Each row of a before or after table is a point. The points were changed in one or more steps. Then noise was added and the rows were shuffled. The steps act on how far a point lies along the listed directions, d1 being the first. Name the steps. A step turns or swaps two directions, mirrors them in a line or flattens them onto one, adds a multiple of one to another, or multiplies one. Angles are multiples of 10 degrees, from the lower direction toward the higher: turns from -170 to 170, lines from 10 to 170 but not 90. Use the fewest steps. Two steps may share a direction if one is a turn and the other turns, adds or multiplies; they go together, in the order done. Otherwise the lowest direction goes first.
In the rows, 128 means zero.

Directions:
(1): [108 162]
(2): [162 148]
Before:
[[151 115]
 [139 116]
 [108 156]
 [131 162]
 [145 102]
 [149 149]
 [ 80 192]
 [159 159]
 [102 119]]
After, 9 rows:
[[ 97  55]
 [100 136]
 [127 156]
 [143 157]
 [135 143]
 [112  98]
 [147 112]
 [ 86 139]
 [ 97 113]]
Steps: turn d1 and d2 by -120 degrees

Directions:
(1): [ 90 156 119]
(2): [102 102 160]
(3): [142 158 164]
Before, 12 rows:
[[104 160 116]
 [147 113 149]
 [152 151 133]
 [114  70  99]
 [ 84 114  81]
 [170  94 115]
 [103 122 158]
 [170 121 135]
 [ 91 125  94]
 [106  98 165]
 [106 144 145]
 [150 129 142]]
After:
[[172 103 123]
 [156 164 147]
 [171 127 143]
 [148 133 145]
 [ 97  75 138]
 [139 109 143]
 [ 96 106 141]
 [102 140 139]
 [ 87 114  81]
 [106 166 120]
 [ 92 124  94]
 [115  68  86]]
Steps: add -0.7 times d2 to d3

Directions:
(1): [ 88 113 146 166 157 110]
(2): [102 126 140  95 101  82]
(3): [107  83 130  95 139 160]
Before, 12 rows:
[[143 125 138  75 104 126]
 [137 120 127 139 128 129]
 [149 168 129 137 117  97]
 [ 79 109 128 145 142  94]
 [146 128 100 132 127 109]
 [ 70  95 145 158 143 103]
 [110 114 136 171 147 138]
 [106 117 135  88 101 117]
 [110 107 138  68  98 108]
 [112  81 104 116 153 204]
 [171  91  73 153 167 204]
 [121 127 134  95 123 117]]
After:
[[133 123 106 142 132 102]
 [162 124  84  97 118 202]
 [132 136 131  77  84  94]
 [131 141 133 101 117 111]
 [ 84  89 121 106 138 125]
 [195 117  65 159 150 190]
 [111  92 131 138 143 159]
 [157 156 136 104  99 105]
 [ 84  69 131 102 130 141]
 [124 138 133  91  89 109]
 [135 114 128 140 128 128]
 [116 147 141 160 140  92]]
Steps: turn d1 and d3 by 60 degrees
